Each point is reached from the start by the listed moves, each made once or not at all, plus a little noise. Is the number of moves made odd or even? Then give how often each move was made.

Moves:
(1): [26 42]
(2): [-31  19]
Start: [-7 -4]
Points:
[-10  60] -> even (1, 1)
[-37  15] -> odd (0, 1)

Moves:
(1): [ 5  3  1  3 -3  9 -7  6  1 -2 14  4  4  3]
(2): [-13   3   2  -3 -14   2  -3   3  -2  10  -5  -6  13   2]
(3): [  5   0  20   0   3  -2  -8   0  -6  -7 -14  -2   4   7]
(4): [-8 -6  4 12 -4  3  0  9 -5 -4 -5  0 -2  0]
(5): [ 1 -1  0 -6 16 -5  6 16 -7 -8  3  5  2  0]
(6): [ -1 -12   8  -4   0   2   7   4   1   2   2   1   1   2]
(7): [ -7   2   1   1  -2 -15   5  -5   5  -3   6  -6  -4   6]
(8): [  5  -1  -5   4  -4   2   3  14  15   1  -1   1  -6 -11]
(9): [ 4  1 -6  7 11 -5 -3 -1  2  3 -6 -6 -3 -1]
(10): [  0   5   8  -2   1  -7  13  -7  -7   9   0 -12 -14  -4]
(11): [-20   5   3  -2   9  13 -16  -7   9  -3   7  -6  -4 -11]
Start: [ -2 -14   1  -6   6 -11  -9  20   5   8  -9   1   5   1]
Points:
[ -2 -17  -4  16  21 -25  -6  60  15  -4   1  -1  -3  -3] -> even (1, 0, 0, 1, 1, 0, 1, 1, 1, 0, 0)
[ -4 -17  18 -14  18 -26  16  33  -3   7  14  -8  -5   8] -> odd (1, 0, 0, 0, 1, 1, 1, 0, 0, 1, 0)
[  6 -13  28  11  -1  -7  -8  42   2   6 -16  -6  -9  -5] -> odd (1, 0, 1, 1, 0, 0, 0, 1, 0, 1, 0)
[-26 -19   3  -2   9   4 -19  32  29  21 -13 -16   6 -17] -> odd (0, 1, 0, 0, 0, 1, 0, 1, 1, 0, 1)
[-31 -28  38  -5  27 -15 -13  35   2 -14 -13  -7   4   6] -> even (0, 0, 1, 1, 1, 1, 1, 0, 0, 0, 1)
